Rows are points. Two turns around zero, p and q, are shown by what they do to some points. Where does a point land after both, in the order given? Backwards means that the second turn is done in reverse. Each puzzle has new turns, and all numbers are rounded.

Turn p:
[34 -9] -> [ 28 -21]
[-12 -24] -> [-20 -18]
[-22  33] -> [-8 39]
Turn q:
[-43 -16] -> [18 42]
[27 21] -> [ -3 -34]
[16 -5] -> [-15  -8]
Where do these land?
p, then q: [  0 -42] -> [-18  38]
q, then p: [17 38] -> [  1 -42]
q, then p: [ 4 22] -> [  6 -22]
q, then p backwards: [-21 -18] -> [-9 26]

Turn p:
[  7  23 -20] -> [ 23 -21   1]
[27 33 31] -> [ 41  27 -18]
[-30 -19  -1] -> [-34  -7  -7]
[ 13 -47 -11] -> [-26  11  41]
[-16  11   0] -> [ -2 -10 -16]
Turn q:
[-19   5  -5] -> [ 13   5 -15]
[-15 -39  -7] -> [-29  10 -29]
[23  3 -8] -> [ -7 -19  14]
[26 48 37] -> [32  7 57]
[-14 -17 -18] -> [ -9  -4 -27]
Where do these land?
q, then p: [-32 -33 -45] -> [-18 -54  29]
q, then p: [ -1 -14 -31] -> [-23 -18  17]
p, then q: [17 -8 28] -> [29 -9 15]
q, then p: [18 26 13] -> [ 6 34 -3]
p, then q backwards: [-9  5  0] -> [-3 -4 -9]
q, then p backwards: [ 7 24 35] -> [ 41 -12  -1]

Turn p:
[  0  16  24 -23] -> [-27  17  19  -4]
[ -9  20 -16   8] -> [17 20 -8 -7]
[13 -4 26  2] -> [-14 -15  17 -12]
[ 12  -3 -14   4] -> [  2  -6 -17  -5]
[-16 -29 -19   9] -> [ 21 -16 -11  27]
Turn q:
[ -1 -17 -20   7] -> [ -5 -13  -7 -22]
[-6 -9 12 11] -> [  7  11  10 -11]
[ -6  -7  -4 -48] -> [-36  16 -26  13]
[ 16 -11  -6  14] -> [ 17  -7  -9 -14]
[  7  -7 -18   2] -> [ -1 -14 -11 -10]
[ 1 26 19 15] -> [19  1 22 20]
[-11  25  17  -2] -> [-1  7 20 24]
Where do these land?
p, then q: [-18  -4 -46  -5] -> [ 19 -46  -5  -1]
p, then q: [-19  -9 -10   5] -> [22 -8 -2 -4]
q, then p backwards: [-11  24   3   0] -> [-15 -14  14  -8]
q, then p: [-8  1  7  3] -> [-3  3  9 -4]
p, then q: [27 -5 18 12] -> [-22  22 -12 -11]
q, then p: [34  0 17 -5] -> [  6  -1 -28 -25]
p, then q: [ -6  -7  11 -10] -> [ 4  7 14 -5]

Turn p:
[-18   0  -9   6  18 -10] -> [ -4 -26  -7   7   7  -4]
[-10  -1 -13  -1 -48  38] -> [ 18   4  23 -47 -24  20]
[  3  -7  19 -12  24  -4] -> [-3  7  3 20 26 -2]
[  8  21 -34 -17  13 -22] -> [-26  -9 -37   6  -6  21]
[ -3 -12  20  -3 -48  -2] -> [ -4  24  21 -37  -7 -20]
[-14  23   9 -12  19  10] -> [-15 -12  18  18   6  19]
[  6  24   8  38   4 -24] -> [-11  -8  -3  26 -32 -29]
[ 10 -31  17  18   9  37] -> [50  9 18  7 11 -4]
[ 18 -17 -17 -17  10 -23] -> [ -5  10 -37  -1  18   0]
Turn q:
[  1  31  36 -26  28  28] -> [34 53 17 -6 15 -2]
[-13  39  11  -7  15 -13] -> [ 27  17 -21  -3  26  10]
[  2 -24  10  28 -26   1] -> [-23 -25  15  12   7 -24]
[ 12 -14  14  13 -13 -16] -> [  3 -28  14   6   6 -10]
[  4 -31 -42 -25  -1  -9] -> [-12 -17 -11 -19 -49  14]
[-19 -25 -17  -4  -7   4] -> [-24  -6  -9 -17 -17  -9]
[10 20 -1 13 37 -2] -> [ 6 12  7  0 21 37]
[  2   4 -10   8 -33   6] -> [-11  -7 -12  26  -9 -16]
Where do these land?
p, then q: [ 6  4 -7 -3 32 23] -> [-23   8  27  15   4  10]
p, then q: [-1 -1 29 31  6 11] -> [ 15 -28  17  13  22  -5]
q, then p: [-15  18  20  19 -33  17] -> [-14 -27 -21  23  -8 -26]
p, then q: [ -6 -35  -6 -37  11 -20] -> [  1  21  -6 -31  -6  41]
p, then q backwards: [-16  32  -9  18  -2  -1] -> [ 19 -26 -20   1 -14  -4]
q, then p: [ -2  26 -12 -36   4 -30] -> [ 16  23 -31 -11 -19  29]
q, then p: [ 27  -7   4  -4 -27 -15] -> [ 18  16  -9 -10  -3 -31]
p, then q: [  6 -37 -19  12   8  14] -> [  9  -7  18  11 -27  29]

Turn p:
[  7  -5 -16 -12  16   2  18  -7 -25] -> [ -2  11 -27 -18   4   6   6 -12 -18]
[-14  20  -8  -5  -1  15   4 -13   3] -> [-21  23   3   1  -2  -6  -6  -2   4]
[ 22  11   9   2  16  19   0 -16  -9] -> [-10   9  -2  -2  -8  15 -15  12 -28]
[ -9  32  25 -14 -17 -24   0  15  28] -> [-14  -8  34   1  29  14  -3  10  35]
[22 -2 15 33 -2 12 -9 48 21] -> [ -5 -40  14  26 -16   8  28  34  -2]
[  3  -3   1 -18  28  16   3 -11   3] -> [-14   2  -5 -28 -13  -1 -13   2 -13]
[ 11 -38 -21  -3 -20   1  -1  -5 -13] -> [ 39  10 -11  -4 -17  -4  18 -14  -5]
[-16 -34 -24   2 -33 -24 -34  10 -25] -> [ 56   4 -26  14   3 -24   9  -3  29]
[-19   9  23   4   1  -3  11  -4   5] -> [-13  -4  19   2  19 -12  -7  -4  -4]
[ -7   9  -4  11  13 -14   5 -16  13] -> [-15  -7   1   7   0   3 -17 -21   4]
Turn q:
[  7  21  20  18   2   2  -4  -7 -23] -> [ -7 -11 -25  -2  20  15 -10 -16  -7]
[  9  22   5  22  17  -6 -35   9 -10] -> [ -6   0   6  10  12  36 -15 -27 -15]
[ -7 -23 -22 -17  -2  24  17  -1  -8] -> [  7 -14  11 -30 -16 -12  13  16  14]
[ -1 -17 -16   7  -1  11  22  -4  24] -> [ 14  -3  10  -4 -14 -21 -17  22   7]
[  4 -36  11 -19  -2  27  14 -13  19] -> [ -8 -19  16  -8  -9 -46   1   5  16]
[ -9   4  10  -1  21 -15 -20   6 -16] -> [ -8   6  12   1  25  19  11 -11 -10]
[ 31 -19  -8 -13 -17  12   7  23  14] -> [ 20 -14   8  14 -29 -14   6 -11  26]
[-20   9   1  25 -41 -28 -12  -9   3] -> [-27  21 -25  26  -4  22  -9  27   7]
[  4 -24 -11 -22  21  -6  37  -1   0] -> [ 31 -10  13 -10   7 -27  22  20  -3]
[-19  36  12   2  11 -10  -8  19  -6] -> [  2  34 -10  -6  20  19  -1 -20  -7]
[  1  27  -2  -2  -9 -10 -18 -21   2] -> [-18  10 -16   7 -11  10  -1  -5 -26]
Where do these land?
q, then p: [ -5 -29  18  17 -15 -11  21   9   2] -> [-13 -40   2   6 -17   3   5  -3  14]
q, then p backwards: [ 31  17 -27  -6  -2   3  17 -14  20] -> [ 14 -37  -5  18   8  18 -19 -14  -7]
q, then p backwards: [-15  10  27   7  -1   8 -38 -21 -17] -> [-6 33 -2  1 31 -6 34 -5  4]
q, then p: [  6  10 -45 -14   7 -26   0  -6  23] -> [ 12  14   1  24  27  18  26  25 -18]
q, then p: [  6 -22   9  -3  20   7 -14   0 -17] -> [  4 -14  11 -20   1 -15  -9  -8 -20]
p, then q: [ -8 -11  -4  28  10  13   6  16  -2] -> [ 6 -6 -6  6 11 11  5 32 12]
p, then q: [ -8  -2   2  -2  -6  14  24 -11 -22] -> [  8   1 -19 -13  15  10  12   0 -21]
p, then q: [  8   7  -5  -5 -23   0   8  13 -13] -> [ 25   1  -9 -11   3  -7 -13  -6  -3]
p, then q: [  7  24 -15   7  40 -30  13  14  26] -> [-29   2  35 -28 -10 -18 -11  30  12]
p, then q: [ -5 -21  30 -12 -32  -2 -25   8  -9] -> [ 27 -10   3  35  11  -5   5 -32   1]
p, then q: [-16  15  11 -16   1  24 -11  -8   7] -> [ -7  32  -2   8   8   8  10 -16   3]

Turn p:
[ -2   4   5   5  -7 -21  -7  -9 -41   2  -6] -> [ -6 -12 -11   8   9   0  11   9  26 -16  28]
[ 15 -17   0   9  27 -13  -1 -12 -20 -27   0] -> [-25 -11   5   1   7 -11  -7 -28  30   4   8]
[  2   6  22 -29   5   1 -14 -15 -13  -1  32] -> [-28  -4  25   4  10  29  -5   6 -10 -11  18]
[ 20  26  -1   1   5 -23 -15   0 -14  16 -14] -> [ 10 -19  -4  -4  25  15  14  17  26   7   1]
[ -6  -1 -16  -2   0   2 -19  10 -12 -13   2] -> [  0   3  -4  15  -1  -1 -18   6   9  14  13]
[-14   4 -13 -17 -16   3   3  -9  -9  20  -7] -> [16 16  9  4  4 -5 12 21 -4 -9 15]
[-11   6  17  -7   5  20 -10  -8  12  -3   8] -> [-14  12   8   6  -1  14 -12   6 -12 -11 -16]
[ -3 -16   4  -3   1   7  21  19   6   0  -9] -> [  0  -6  -4  -5  -4 -27   0  -3 -20   1  -6]
[ -3  12  12  10 -10 -15  -1   4  30  14  15] -> [ 11  -3 -10 -26 -11  27   2   3 -13  -3 -10]
[  1 -18 -13  -8 -30   3   6   6  14  -9 -29] -> [ 37   7  -8   7   8 -23  -9 -14 -15  -6   2]
[ 12  12 -12   7  -4  12  -3   0  10 -11  15] -> [  3   5   0  12  -8  17   2 -11  -4  19  -6]
[-8 12  7 13  1 -8 22  0 -7  0 -2] -> [-10   2 -19  -8  -2  -4  21   0   1  -4   0]
[ 15 -28   7  12  20  33   3   6  19  14   2] -> [ -3 -14  26   3 -25 -16  -7  -7  -8   0 -37]
[-17  -3 -19  10   0  -2  14   9  25  -3  -8] -> [ 14  20 -13 -16 -12 -14  -3  -4  -7  13  -9]
Turn q:
[  7   4 -12  11   8   7   4 -19   9  -7  -6] -> [19 19  4  5 13 -1  1  0  6 -3  5]
[ -2  -9   7   4 -32   6  -1  12   3  35 -15] -> [-20 -13 -16   9  18  -1  14   8 -18  29 -14]
[ 12  -6   4 -12   5  -2  -6 -48 -22   1   2] -> [ 11  32  27 -22 -13  11  12   2   1  12 -15]
[-25 -10   2   2  -7  -1   1   1   4   0  24] -> [ -4 -11  10   5  -2   4 -30  -5 -12   5  -5]
[ 13  -2  12 -31  -6  -2   8   5  -6  -8 -13] -> [ -3 -12  -3 -31  -2  -1  17  10  -1 -10  -5]
[  5  -3  19 -11 -26  -2 -10   3  12  -3  10] -> [ -8 -13 -10 -11   6  20  -1  -9 -11  -4 -21]
[-17   7  18  12  11 -18  -6  15   8  22 -12] -> [ -9 -16 -11   9  -6  -3   7 -23  -5  23  23]
[-16  -9  -8  -4   8  10   5   1  -5  -4 -11] -> [ -3   3   9  -4   3 -19  -5   7 -10  -2  11]
[-18  40   8  10   3 -11   3  13 -24  -6 -11] -> [  9  -2 -25   7 -36   2   2   9 -12   3  28]
[ 10 -11 -35  12   9  -3  16  13  11  -6  -4] -> [ 11  -9  11  25  17 -19   2  11  18 -15   4]
[ 14   8  18  10  14   9  -3 -17   6  -4  42] -> [  0  18   1  -6  -4  31 -28 -13  28   2  -6]
[ 16 -13   2  10   8  -2  -6  17   5 -10  -7] -> [-14  -4   3   9  10   3  12  -5  10 -18   9]
[  2   3 -34 -13   5   8  -6   5   0 -10   0] -> [  8   6   0   6  -3 -28  -3   6   5 -21 -13]
Where do these land?
p, then q backwards: [ 25   8   4   4 -19  19 -34   0   3   7   5] -> [  3   1  -9  24 -22 -25  11  -4   5  -9  26]
q, then p backwards: [ -1 -11 -11   0  12  14   6   6  -7  -5  14] -> [-13 -12   2  -6  14   4 -16  -5  -8   1  -6]
q, then p: [-22   2   9 -21  11 -17   9   1  -8   1   7] -> [ 12 -12  14   1   2   7  -9   0 -11 -20  21]
q, then p: [  8   5   9  15  -2   9 -11   3  33  14  11] -> [  2  23  18  -3  -7   0   0   2  26   6 -19]
q, then p: [ 25  21  23  24 -20   1  -5  20  11  15  10] -> [ 15  30  11  13 -30 -20   3   4   6  19 -19]
p, then q backwards: [  8   4  -6  25 -20   8 -13  -5  -4  29   5] -> [ 17  19 -11   4  -7 -30  11  -2 -15 -12   7]
q, then p: [  6 -26 -21  -1  -8  -8 -18   4  -2 -12  -4] -> [-17  -1 -26  -3   8 -12   1 -15   7 -17  -5]
p, then q backwards: [ -6 -16   9  -1  15  -3   3 -11 -12 -11 -11] -> [  3 -12  -7  -7  19  12  -9  14   7  -3   3]
q, then p backwards: [-25  21   7  -6  14  -6  14  12  -1  -7 -21] -> [ -9 -19  -8  -2 -22 -22  12  21 -11   3   6]
p, then q: [  4  14   3 -20  16 -13  21   3  -4  11 -20] -> [  3 -20  10 -16 -11 -18   1  -1  20   5  20]
q, then p: [ -4  -7 -21  -3   6  -8   5 -22  -7 -25   9] -> [ -6 -23 -12  11  19  16  -4 -14  -6  -9  -9]
p, then q: [-17 -17  -5 -16  -7   4  22 -10  -3 -16  -5] -> [ 21   2   4   1 -33  15  -5  -3   2   1   1]

Turn p:
[ 18  12   8  -4  -9  36 -28 -11  -2  -8  -9  13] -> [ 22  20  -5   2  10 -10  -2  -3  -5  26 -23  28]
[-33 -11  15 -11 -18  17  13  10  41   2   0  -2] -> [  5   7 -15  18  -2  18  33  16 -27 -16  25  15]
[ -7 -28   3 -10 -26  17   9  21  17   8  33  -4] -> [ 16  12 -27   2  -9  45   2  10  -3 -11  20   4]
[-20  -6 -33   1   9 -14   4  -6  -4 -24  -2 -32] -> [-19  -3  13  -5   5   8  25 -39  14  -9   9 -18]
[  8   0  16  16  20  -2  28  10  11  -2   8 -18] -> [-14 -32   0   6  -6  16  13  20  13  -5  -9   0]
[  4  26 -10  -9  26 -11   2 -22 -39  13  -9  -4] -> [ -3 -16  41   1   6 -23 -29 -19  14  -2  -7   2]
[ 40  29 -10   0   6 -18 -29  -5 -12  24 -14   4] -> [ 14 -11  -9 -17  11 -47 -31  -7  17   0 -19   2]
[-16 -26  26  22 -31  14   8  -9  25  10  16   8] -> [-13  21 -17 -15  -9  26  11  34 -19  -3  17  25]
[-11 -27  11   4   2  21 -26   7   1  14 -14  21] -> [12 42  2  4 15 -2  2 27 -6 -4 -7 -2]
[ -6  22 -11  19  -7 -18  30  29  -8  -9  12  -7] -> [-20 -22 -10  16 -31   0   0  -5  24   8  20 -13]
[ 14  -4 -28 -13   2 -19  19  -6 -19 -13 -22  -3] -> [  7 -19  20 -15   5 -10   1 -20   5  17  13 -30]
[ 10  -2  38 -10 -11  -3 -30   1  -6   1  -1  11] -> [ 18  18  -6  -9 -20 -10 -11  12 -21  -6 -29   8]
[ -1  14 -24  -5  38 -22   2 -20  -6 -17   2  14] -> [-27 -17  16  10  23 -11 -16 -26  -8   6 -11 -21]
Turn q:
[ 13   8  16  25 -24 -24  11  18 -25  11  -7 -24] -> [-11 -23   1   1  -6 -12   2 -17  39  31 -19  11]
[ -9  21  -8  22  20  -7 -18  11  -3  23 -22  17] -> [ 10 -14  28  -5   9  16  10  -7  -3  27  31   0]
[  6 -28 -31   4  16  16 -24 -17 -16 -12  -7  24] -> [ 26 -11   2 -20  -1  -9   5  -8 -14 -39  32   0]
[ -3  -4  13 -26  12  18 -18   3  25 -33 -17 -30] -> [  6  13 -46   0 -15  18 -29   4 -28   5   2   9]
[ -7  -4 -21  19   4  -9   3   8 -20  15  20  -4] -> [ 10 -15  22   4  -9  -1   4  -1  26  -7   2 -21]
[-27 -23 -34  -5 -29 -22  -8   9 -12   2 -29 -19] -> [ -2  12   7 -34 -34  15 -15  -9  40  -8  15  18]
[ 24  -2  -2  24 -26  13  -7 -20  14   4  26  -9] -> [ -1   3  12  16   5 -43 -26 -15  -3  -7 -11  -6]
[ 16 -21 -17 -26  27  -4  12 -18  21 -12 -20  14] -> [ 19  14  -3 -33  -8   6  15   9 -39 -17 -12   8]
[-11  15  15   2   2  11  23 -28 -15  -9  25   5] -> [-24 -13  -4  15   9 -20   8  33  -3 -11  -4 -14]
[  7  23  16 -34  12  -2  18   2 -18  13   6   2] -> [ -9   8 -12  20  -7   4  42  16  -2  12  -8  -2]
[ -5  -4  24 -28   9  21  15  27  17   7 -17  -4] -> [-19  19 -26   0   2  33  11 -15 -18  12 -11  -9]
[ -9  21  16   4 -27  -2   6  19  18 -21  16   3] -> [-10  18 -11  12  32   0 -22  11  19  13 -12   0]
[  4  -4  14  18   5 -10 -14 -14  14  12  25  26] -> [  5 -10  31  23  25  -4  -5  -1 -14 -13  -6   8]
Where do these land?
q, then p: [ -5 -23  -1 -10   8  25  13  -3   3 -19  10 -24] -> [  8  15   0 -10  -2  -4  21 -37  15   7   6  -8]
q, then p: [  2  36 -43   1  -7 -14 -29  12  -8  -5   1  17] -> [  1 -37 -42   3  -2   7 -28  14   2  -8 -19  11]
p, then q backwards: [-13 -31  -1  19  11   3  18 -28  -7   4  23  -2] -> [-45  -7   7   3  -2  -8  12   3  16  10 -16  19]
p, then q: [-17  -6   7  -8  -6 -16  29  -5  14  -8  15 -13] -> [-18  -4 -18   1   0  -7  -6   1  14 -32   0 -16]
q, then p: [-18 -21   7  -2 -11  13  39 -19  -9   1 -15  -3] -> [  6  13  17  18 -12   6  24 -23 -21 -13  22 -11]
q, then p: [ -5  -7   9  -3  31  -6  25 -18   0   9   1 -19] -> [ 23  17  16  -7 -21   4  19   9  11   4  18  -9]
q, then p: [ -1 -12  12  -6  -9   6 -40  11  48  16 -30  10] -> [ -5  21  23   9   9 -10 -44  -9  -7  17 -23  40]
q, then p: [ 19  12  -6 -19   0 -20 -41  35 -10  -5  -8  41] -> [-11 -40 -12  10  32  12 -34  19  -1  33 -14  12]
p, then q: [ -1  34   9   0 -12  -8 -34   2 -24 -10  14   9] -> [ -4   8  24  -8   2 -19  -8   6   8  10  26  40]
p, then q: [ -8 -10  15  29  11  14  30  11  14  -6  -1  -6] -> [-19   4  -1 -10  16  23  -6 -15  10   0 -10 -34]
q, then p: [  7  21 -14   3  -6 -22 -35  19 -31  -1 -16  -7] -> [ -2 -13 -39 -14  20  15 -27  21 -11   3  11   9]
q, then p: [ -5   0  12  -6  14  28  25 -19  15   8  -6   0] -> [  2  10  32   8 -22   1   4 -17  16 -11  11  -4]
q, then p: [  4 -11   4  -1  -8  15  25   3   0  30  19 -14] -> [-14  -2  18 -14 -13 -12  32  -5  -2  -9  12  15]
p, then q backwards: [ 41  18 -10   4 -16 -20 -24  -1  -6 -15  -5   9] -> [ 34   1  -5  18 -13  10  16   9   3 -19 -17 -30]
